Each row is a point. Each copy is the shape, with its points in the same order, stretched, turned, moved and blurred by noise. Some copies are also mirrored. Which?

Shape (8 x 2):
[[-0.02 -0.01]
 [-0.05 -0.20]
 [ 0.07 -0.04]
 [-0.37 -0.41]
 [-0.06  0.34]
 [-0.05  0.17]
 [ 0.46  0.12]
 [ 0.53 -0.10]]
Copy 1 (8 x 2):
[[-0.01  0.03]
 [-0.14 -0.19]
 [-0.06  0.07]
 [ 0.04 -0.64]
 [ 0.34  0.34]
 [ 0.26  0.18]
 [-0.31  0.53]
 [-0.52  0.40]]
Copy 1 is: mirrored
Copy 2 (8 x 2):
[[-0.08  0.01]
 [ 0.02  0.21]
 [ 0.03 -0.04]
 [-0.14  0.59]
 [-0.36 -0.32]
 [-0.24 -0.17]
 [ 0.30 -0.48]
 [ 0.53 -0.34]]
Copy 2 is: mirrored

Shape (7 x 4):
[[ 0.37 -0.14 -0.32 -0.11]
 [-0.06  0.22  0.19 -0.03]
 [ 0.12  0.16  0.26  0.28]
 [-0.04 -0.27 -0.26 -0.44]
 [-0.47  0.48  0.28  0.32]
 [-0.23  0.42 -0.03 -0.02]
 [-0.37 -0.09 -0.38 -0.02]]
Copy 1 (7 x 4):
[[-0.02  0.03 -0.47 -0.21]
 [ 0.31  0.20  0.34  0.08]
 [ 0.54  0.10  0.23 -0.11]
 [-0.32  0.01 -0.26  0.08]
 [ 0.60  0.49  0.71  0.47]
 [ 0.23  0.60  0.30  0.21]
 [ 0.04  0.15 -0.19  0.51]]
Copy 1 is: only turned
Copy 2 (7 x 4):
[[ 0.40 -0.19 -0.23  0.15]
 [-0.17  0.18 -0.16 -0.22]
 [-0.18  0.33 -0.25  0.03]
 [ 0.18 -0.38  0.12  0.02]
 [-0.72  0.15 -0.31 -0.20]
 [-0.36 -0.12 -0.36 -0.22]
 [-0.21 -0.45 -0.03  0.10]]
Copy 2 is: only turned
Copy 3 (7 x 4):
[[ 0.45 -0.05 -0.11  0.10]
 [-0.16  0.24  0.01  0.33]
 [-0.07  0.38 -0.39  0.28]
 [ 0.16 -0.18  0.44 -0.08]
 [-0.64  0.19 -0.23  0.43]
 [-0.29 -0.05  0.00  0.47]
 [-0.16 -0.24  0.05 -0.10]]
Copy 3 is: mirrored

Shape (12 x 8):
[[-0.42  0.25  0.33 -0.15 -0.41  0.39 -0.36  0.04]
 [-0.05 -0.25 -0.29 -0.22 -0.38  0.20  0.04  0.26]
 [ 0.42 -0.42 -0.32 -0.32 -0.14  0.25 -0.28  0.27]
 [-0.10  0.25  0.42 -0.06  0.10 -0.03 -0.22  0.27]
 [-0.15  0.44  0.01  0.55 -0.18  0.43  0.15 -0.08]
 [ 0.22  0.51  0.22 -0.25  0.05 -0.01 -0.36 -0.54]
 [ 0.06  0.21  0.49  0.08  0.27  0.20 -0.36 -0.31]
 [ 0.14 -0.08  0.16 -0.04 -0.01 -0.26 -0.17  0.01]
 [-0.10 -0.11  0.38  0.09 -0.20  0.42  0.21 -0.22]
 [-0.32 -0.07  0.19  0.54 -0.34  0.30  0.29  0.02]
 [-0.20 -0.16 -0.05  0.50  0.06 -0.25  0.00 -0.16]
 [-0.24 -0.33 -0.23 -0.12  0.30  0.33  0.21  0.13]]
Copy 1 (12 x 8):
[[-0.53  0.55  0.69  0.01  0.24  0.04  0.10 -0.10]
 [-0.05  0.54  0.02  0.14 -0.26  0.10  0.32 -0.15]
 [ 0.47  0.77  0.17 -0.15 -0.17  0.21  0.24 -0.07]
 [-0.16  0.32  0.33 -0.10  0.45  0.16 -0.04  0.40]
 [-0.36 -0.02  0.57  0.43 -0.06  0.28 -0.35 -0.10]
 [-0.05  0.05  0.50 -0.63  0.52  0.06 -0.59 -0.23]
 [ 0.09  0.02  0.84 -0.18  0.49  0.18 -0.34 -0.04]
 [ 0.24  0.20  0.09 -0.08  0.32 -0.17 -0.08  0.12]
 [-0.17 -0.11  0.74  0.14 -0.13  0.07  0.17 -0.11]
 [-0.28 -0.06  0.43  0.73 -0.16  0.00  0.12 -0.01]
 [ 0.12 -0.20 -0.02  0.57  0.27 -0.05 -0.12 -0.20]
 [ 0.04  0.10  0.23  0.22 -0.07  0.59  0.49 -0.22]]
Copy 1 is: mirrored
Copy 2 (12 x 8):
[[-0.27  0.23 -0.20 -0.08  0.52  0.69 -0.38 -0.05]
 [-0.15 -0.03 -0.29 -0.04 -0.25  0.16 -0.16  0.38]
 [ 0.00 -0.69 -0.23 -0.20 -0.14  0.26  0.04  0.32]
 [-0.17 -0.09 -0.01  0.05  0.67  0.12  0.08  0.03]
 [ 0.36  0.44 -0.75  0.20  0.18  0.05 -0.22 -0.18]
 [ 0.29 -0.02  0.08 -0.59  0.46  0.32  0.27 -0.64]
 [ 0.15 -0.24 -0.09  0.10  0.51  0.45  0.28 -0.40]
 [ 0.08 -0.23  0.18  0.08  0.17  0.07  0.10 -0.03]
 [ 0.30  0.24 -0.32  0.30  0.00  0.69  0.07  0.10]
 [ 0.30  0.35 -0.47  0.59 -0.14  0.30 -0.29  0.14]
 [ 0.10 -0.05 -0.16  0.60 -0.21 -0.25  0.00 -0.21]
 [-0.40 -0.07 -0.50  0.29 -0.30  0.14  0.51  0.20]]
Copy 2 is: only turned
Copy 3 (12 x 8):
[[-0.16  0.10  0.38 -0.62 -0.35  0.25  0.02  0.08]
 [-0.06  0.13 -0.13 -0.08 -0.53 -0.29  0.26  0.01]
 [ 0.32  0.25 -0.50 -0.08 -0.32 -0.57 -0.13  0.23]
 [-0.24  0.18  0.26 -0.07  0.11 -0.04 -0.26  0.33]
 [ 0.07 -0.18  0.14  0.08 -0.21  0.65  0.23 -0.28]
 [ 0.05  0.34 -0.14 -0.44  0.58  0.10 -0.10 -0.22]
 [ 0.23 -0.19  0.15 -0.23  0.37  0.16 -0.21  0.08]
 [-0.10  0.11  0.09  0.01  0.01 -0.33 -0.27 -0.06]
 [ 0.16 -0.42  0.30 -0.08  0.00 -0.03  0.39  0.04]
 [-0.02 -0.46  0.49  0.04 -0.43  0.25  0.32 -0.14]
 [-0.16 -0.43  0.17  0.18 -0.12 -0.02 -0.24 -0.33]
 [-0.16 -0.40 -0.30  0.10 -0.24 -0.34  0.19  0.33]]
Copy 3 is: only turned

Shape (14 x 11):
[[-0.12  0.55  0.19 -0.72 -0.17 -0.13  0.11  0.32  0.01 -0.32  0.12]
 [-0.11  0.52  0.10  0.23  0.51  0.03 -0.31 -0.56 -0.25 -0.29 -0.30]
 [-0.14 -0.25 -0.01  0.25  0.07  0.15  0.02 -0.78 -0.33 -0.32 -0.02]
 [ 0.16  0.39  0.23  0.10  0.08  0.24 -0.44 -0.57  0.46  0.69  0.25]
 [-0.13  0.02 -0.60 -0.76  0.35 -0.42  0.16  0.19 -0.18  0.19 -0.02]
 [-0.06 -0.27 -0.08  0.06  0.06  0.27  0.12  0.29  0.07 -0.40  0.14]
 [-0.08  0.14 -0.04  0.11 -0.06 -0.02 -0.41  0.09 -0.03  0.39  0.13]
 [-0.19 -0.29  0.16 -0.07  0.02 -0.05 -0.38  0.29 -0.18 -0.37 -0.38]
 [-0.16 -0.19  0.22  0.14  0.37  0.27  0.09 -0.20 -0.22  0.40  0.21]
 [-0.18 -0.24  0.16  0.07 -0.12 -0.23  0.39  0.07  0.46  0.97  0.12]
 [ 0.00 -0.19  0.10  0.04  0.09 -0.35  0.10  0.28 -0.08 -0.07  0.30]
 [-0.37 -0.07  0.18  0.23 -0.08  0.25 -0.14  0.10  0.23 -0.33  0.08]
 [-0.14 -0.03 -0.23  0.22 -0.14  0.09 -0.14  0.34 -0.16  0.33  0.17]
 [ 0.15 -0.22  0.19  0.05 -0.14  0.25  0.28  0.28  0.07 -0.36 -0.21]]
Copy 1 (14 x 11):
[[ 0.51  0.92 -0.23  0.30  0.22  0.19  0.24 -0.27 -0.13  0.13  0.26]
 [-0.08 -0.07  0.14  0.09  0.27 -0.24  0.31 -0.94 -0.22  0.51 -0.07]
 [-0.12 -0.28 -0.18  0.05 -0.15  0.01  0.36 -0.50 -0.37 -0.26 -0.15]
 [-0.38 -0.26 -0.61 -0.45  0.60 -0.17 -0.07 -0.51  0.18  0.53  0.52]
 [ 0.15  0.58 -0.03  0.20  0.39  0.10  0.20  0.08  0.80 -0.37 -0.38]
 [ 0.15 -0.09 -0.06  0.56 -0.12  0.14 -0.12  0.13 -0.38 -0.28  0.29]
 [ 0.07  0.05 -0.35 -0.05  0.23 -0.40 -0.42 -0.17  0.13  0.07  0.23]
 [ 0.37  0.28  0.15  0.21 -0.28  0.04 -0.49 -0.41 -0.16 -0.10 -0.22]
 [-0.33 -0.19 -0.18 -0.04  0.29 -0.23 -0.02  0.10 -0.27  0.03 -0.10]
 [-0.12 -0.17 -0.55 -0.26 -0.18 -0.16 -0.06  0.66  0.58  0.24  0.11]
 [-0.04  0.41  0.07  0.32 -0.18 -0.29  0.06  0.16  0.10 -0.16  0.28]
 [ 0.21  0.02 -0.37  0.43 -0.22  0.08 -0.31 -0.13 -0.39  0.06  0.20]
 [ 0.30 -0.08 -0.33  0.27  0.17 -0.50 -0.39  0.19 -0.02 -0.14  0.10]
 [ 0.45 -0.16  0.19  0.23 -0.25  0.20 -0.06  0.18 -0.44 -0.06  0.24]]
Copy 1 is: only turned
Copy 2 (14 x 11):
[[-0.57  0.25 -0.01 -0.05  0.18 -0.04  0.36 -0.18 -0.62  0.15 -0.21]
 [ 0.40 -0.33  0.04  0.47  0.04 -0.29 -0.14 -0.04 -0.17  0.36 -0.87]
 [ 0.28 -0.44  0.23  0.27 -0.21 -0.17 -0.22 -0.52  0.20  0.08 -0.38]
 [ 0.20  0.02  0.29  0.44  0.06  0.48 -0.64  0.42 -0.23  0.27  0.26]
 [-0.11  0.12  0.25 -0.10 -0.15  0.09  0.61 -0.28 -0.17  0.85  0.17]
 [-0.20 -0.48  0.10 -0.16  0.20 -0.02  0.40 -0.11  0.17 -0.08 -0.29]
 [ 0.04  0.16  0.31  0.19 -0.24  0.09 -0.05  0.34 -0.07  0.04  0.13]
 [-0.04 -0.10 -0.03 -0.35 -0.20 -0.08  0.34 -0.14 -0.06  0.01 -0.76]
 [ 0.17 -0.65  0.83  0.40 -0.16  0.15 -0.07 -0.01  0.04  0.17 -0.06]
 [ 0.58  0.21  0.83  0.00  0.06  0.48 -0.06 -0.08 -0.02  0.12  0.66]
 [-0.09 -0.03  0.54 -0.18 -0.03 -0.19  0.20 -0.06  0.12  0.11  0.05]
 [-0.08 -0.09  0.12  0.03  0.16  0.10  0.10 -0.03  0.17 -0.22 -0.53]
 [ 0.01 -0.01  0.17  0.11 -0.28  0.07  0.32  0.15  0.13 -0.05  0.23]
 [ 0.19 -0.45 -0.13 -0.43  0.18 -0.11  0.29 -0.27 -0.05 -0.18 -0.36]]
Copy 2 is: only turned

Shape (17 x 12):
[[-0.27 -0.33  0.69  0.01 -0.30 -0.07 -0.37  0.23  0.20  0.27 -0.72  0.12]
 [ 0.18  0.34 -0.06 -0.13 -0.36  0.00 -0.21  0.07 -0.44 -0.04 -0.09  0.16]
 [-0.26  0.45 -0.04  0.06 -0.17 -0.09 -0.25  0.07  0.21 -0.27 -0.11  0.27]
 [ 0.19  0.12  0.19 -0.20  0.84  0.01 -0.37 -0.31  0.14  0.19  0.15  0.20]
 [ 0.01  0.30  0.53  0.03  0.57 -0.36 -0.24  0.20  0.09 -0.26 -0.20  0.09]
 [ 0.37  0.39 -0.13 -0.19 -0.23  0.01  0.53  0.39 -0.18  0.24 -0.26 -0.02]
 [-0.24  0.34 -0.01  0.33 -0.08  0.01  0.25 -0.56  0.08  0.16 -0.19  0.03]
 [-0.31 -1.41  0.31  0.16 -0.19  0.18  0.18  0.33 -0.59 -0.54  0.00  0.14]
 [ 0.18 -0.68  0.28  0.08 -0.22 -0.20 -0.01  0.21 -0.11  0.00  0.02  0.26]
 [-0.03  0.14 -0.20  0.00 -0.02  0.10 -0.38  0.26 -0.03  0.12 -0.11 -0.44]
 [-0.13  0.26  0.69  0.16 -0.11 -0.09  0.59  0.32 -0.04  0.00  0.17  0.17]
 [-0.04  0.52 -0.14  0.04  0.04  0.19  0.21  0.38  0.25  0.22  0.11 -0.13]
 [ 0.20  0.15  0.03  0.12 -0.07 -0.35 -0.04  0.19  0.03  0.18 -0.23 -0.18]
 [ 0.17  0.20 -0.20  0.27 -0.28 -0.16  0.70  0.06  0.22 -0.05  0.21  0.03]
 [-0.16 -0.15 -0.29  0.02  0.63 -0.01 -0.11  0.09  0.06 -0.26 -0.17  0.24]
 [-0.18  0.36 -0.18 -0.67 -0.24 -0.27  0.54  0.16  0.14 -0.43 -0.06 -0.16]
 [-0.45  0.07 -0.19  0.15 -0.10 -0.35 -0.24  0.17 -0.27  0.19  0.04  0.20]]
Copy 1 (17 x 12):
[[-0.39 -0.41  0.50 -0.08  0.02 -0.31 -0.72  0.54  0.27  0.14  0.00 -0.08]
 [ 0.22  0.31 -0.05 -0.26  0.01 -0.24  0.03  0.26  0.01  0.25  0.04  0.31]
 [-0.15  0.03 -0.28 -0.24  0.06  0.07 -0.43 -0.13  0.11  0.20 -0.20  0.19]
 [-0.06 -0.21  0.12  0.10  0.67 -0.19  0.06 -0.46 -0.38  0.06  0.00 -0.20]
 [-0.13 -0.02 -0.37  0.11  0.57 -0.21 -0.66  0.13 -0.26 -0.28 -0.14  0.05]
 [ 0.24  0.49  0.07  0.33  0.10  0.13  0.15  0.54  0.25  0.28 -0.26  0.25]
 [-0.36  0.00  0.42  0.01  0.00 -0.04  0.01 -0.28  0.29 -0.12 -0.51  0.45]
 [ 0.06 -0.79  0.35  0.47 -0.86 -0.22 -0.01  0.41 -0.25 -0.28  0.86  0.03]
 [ 0.24 -0.56  0.16  0.10 -0.19 -0.32  0.04  0.26  0.22  0.01  0.24 -0.06]
 [-0.39  0.31 -0.04  0.01 -0.06 -0.30 -0.10 -0.06  0.10  0.15  0.04 -0.25]
 [-0.12  0.00  0.08  0.23  0.36  0.15 -0.19  0.38  0.64 -0.28  0.11  0.48]
 [-0.13  0.41 -0.09  0.26  0.16  0.21  0.00 -0.12  0.45  0.29 -0.10  0.09]
 [-0.09  0.04 -0.05  0.19  0.01 -0.28 -0.02  0.23  0.30  0.00 -0.27  0.10]
 [ 0.31  0.01 -0.06  0.34 -0.07  0.23  0.26 -0.13  0.71 -0.10 -0.40  0.34]
 [-0.18 -0.21 -0.23  0.37 -0.07  0.12 -0.28 -0.20 -0.49  0.13 -0.14 -0.06]
 [ 0.12  0.20 -0.39 -0.06 -0.05  0.77 -0.10  0.37  0.20 -0.23 -0.38 -0.19]
 [-0.51 -0.30 -0.18 -0.21 -0.14 -0.18  0.11  0.17  0.15  0.20 -0.05  0.21]]
Copy 1 is: only turned
Copy 2 (17 x 12):
[[-0.30  0.05  0.34 -0.92 -0.13 -0.16 -0.16 -0.54  0.23 -0.11 -0.58 -0.03]
 [ 0.27 -0.25  0.35 -0.37  0.17 -0.15  0.04 -0.08 -0.29 -0.06  0.20  0.32]
 [-0.07  0.26  0.13 -0.23  0.13 -0.18  0.09  0.19  0.34 -0.08  0.09  0.24]
 [ 0.23 -0.42  0.18  0.15  0.37 -0.12  0.22 -0.07  0.47 -0.49 -0.52  0.52]
 [-0.11  0.06  0.53 -0.04  0.18 -0.49  0.08  0.26  0.21 -0.46 -0.55  0.11]
 [ 0.43  0.08  0.36 -0.20 -0.06  0.37  0.04  0.15 -0.47  0.12 -0.24 -0.18]
 [-0.08  0.40 -0.37 -0.06 -0.07 -0.03  0.33 -0.07 -0.15 -0.04 -0.13  0.13]
 [-0.53 -0.93  0.40 -0.21 -1.20 -0.59  0.15 -0.04 -0.21  0.00  0.04 -0.09]
 [-0.02 -0.36  0.51 -0.05 -0.61 -0.31  0.11 -0.28 -0.01  0.06 -0.10  0.18]
 [-0.05 -0.36  0.13 -0.03  0.70 -0.16 -0.17 -0.08  0.09  0.21 -0.21  0.04]
 [-0.43  0.34  0.64  0.04 -0.30  0.26  0.55  0.28 -0.32 -0.18 -0.12 -0.20]
 [-0.03  0.13  0.23  0.13  0.46  0.40  0.27  0.36  0.15  0.22 -0.17 -0.10]
 [ 0.14  0.08  0.29  0.02  0.19 -0.23 -0.16 -0.15 -0.11  0.13 -0.36  0.08]
 [ 0.11  0.49  0.07  0.48 -0.42  0.15  0.34  0.27 -0.23  0.31  0.10 -0.15]
 [ 0.11 -0.34 -0.02 -0.05 -0.17 -0.27  0.05  0.40  0.37 -0.17 -0.36  0.33]
 [ 0.10  0.29 -0.03  0.16 -0.15  0.15 -0.53  0.29 -0.08 -0.28  0.05 -0.24]
 [-0.31 -0.22  0.21 -0.19  0.06 -0.07  0.01  0.12 -0.14  0.21 -0.02  0.72]]
Copy 2 is: mirrored
Copy 3 (17 x 12):
[[-0.15 -0.26  0.47  0.48 -0.12 -0.39 -0.42 -0.58  0.34  0.72 -0.14 -0.01]
 [ 0.59  0.17  0.10  0.23  0.07  0.15  0.09 -0.06  0.31  0.05 -0.28  0.28]
 [-0.14 -0.07 -0.12 -0.20 -0.26 -0.08 -0.16 -0.03  0.25  0.15 -0.34  0.35]
 [-0.28  0.55  0.14  0.03 -0.02  0.08 -0.46 -0.29  0.09 -0.70  0.22  0.25]
 [-0.30 -0.11  0.23  0.03  0.02 -0.24 -0.14 -0.33 -0.03 -0.42 -0.39  0.31]
 [ 0.43  0.02  0.52 -0.12  0.56  0.53  0.27  0.25  0.04  0.17 -0.27 -0.06]
 [ 0.05  0.08 -0.28 -0.31 -0.04  0.32  0.05 -0.47 -0.07  0.14  0.06 -0.14]
 [-0.09 -1.11  0.39  0.88 -0.27 -0.06  0.48 -0.20  0.12  0.38  0.86  0.08]
 [ 0.20 -0.39  0.41  0.33 -0.09 -0.24  0.04 -0.04 -0.18  0.34  0.39  0.14]
 [-0.10  0.34 -0.10  0.44  0.06 -0.10 -0.06  0.14  0.38  0.07 -0.24 -0.25]
 [ 0.05 -0.41  0.58 -0.40 -0.17  0.18  0.53 -0.10 -0.33  0.00 -0.24 -0.18]
 [-0.20  0.20  0.18 -0.25  0.05  0.31  0.05  0.43  0.06  0.00 -0.34 -0.23]
 [ 0.06  0.11  0.08  0.08  0.28 -0.15  0.04 -0.04 -0.07  0.17 -0.27 -0.05]
 [ 0.19 -0.24  0.06 -0.65  0.17  0.26  0.47  0.37 -0.43  0.20  0.11 -0.11]
 [-0.50 -0.14 -0.03  0.24  0.04  0.21 -0.27 -0.01  0.18 -0.19  0.20  0.52]
 [-0.17 -0.12  0.20 -0.53  0.33  0.15  0.73  0.32  0.57  0.16 -0.06  0.17]
 [-0.16  0.33 -0.05  0.27 -0.20 -0.03  0.28 -0.09  0.00  0.28 -0.24  0.33]]
Copy 3 is: mirrored
Copy 4 (17 x 12):
[[ 0.11 -0.30  0.41  0.23  0.10 -0.20 -0.24  0.26 -0.10 -0.75 -0.22  0.57]
 [ 0.04  0.19  0.13  0.30 -0.31  0.47 -0.19 -0.29 -0.13 -0.14 -0.09 -0.17]
 [ 0.14  0.35 -0.11  0.25 -0.29 -0.36 -0.15 -0.24  0.11 -0.33 -0.03  0.28]
 [ 0.06 -0.17  0.05 -0.22  0.29 -0.59 -0.25 -0.52 -0.45  0.28 -0.30 -0.62]
 [ 0.09  0.34 -0.11  0.20  0.43 -0.45 -0.19 -0.07 -0.11 -0.43 -0.30 -0.21]
 [ 0.39  0.48  0.03 -0.14 -0.32  0.47  0.40  0.08  0.19  0.08 -0.15 -0.07]
 [-0.16 -0.01 -0.01  0.27 -0.12 -0.11  0.40 -0.18  0.23  0.32 -0.20  0.21]
 [-0.54 -0.64 -0.53  0.15  0.28  0.48 -0.33  0.54 -0.49 -0.81  0.45  0.47]
 [ 0.12 -0.47 -0.07  0.16  0.17  0.22 -0.02  0.16 -0.25 -0.33  0.49  0.10]
 [ 0.29  0.18 -0.06  0.00 -0.17  0.08 -0.55  0.36  0.10  0.13 -0.34  0.09]
 [-0.42  0.49  0.08 -0.08  0.23 -0.04  0.28  0.11  0.26 -0.34  0.19 -0.02]
 [ 0.13  0.56 -0.05 -0.37 -0.20 -0.18  0.02  0.19  0.27  0.26 -0.12 -0.01]
 [ 0.39  0.21  0.11  0.21  0.00  0.10  0.04  0.25  0.12  0.09 -0.04  0.00]
 [ 0.15  0.29 -0.26  0.08 -0.17  0.11  0.55  0.18  0.56  0.33  0.35  0.07]
 [ 0.26 -0.04 -0.51 -0.06  0.02 -0.41 -0.14  0.00 -0.37  0.00 -0.17  0.06]
 [ 0.14  0.33 -0.29 -0.05 -0.81 -0.13  0.28  0.24  0.34 -0.41 -0.15 -0.32]
 [-0.05  0.18  0.04  0.32 -0.22 -0.04 -0.27  0.17 -0.48  0.03  0.02 -0.11]]
Copy 4 is: only turned
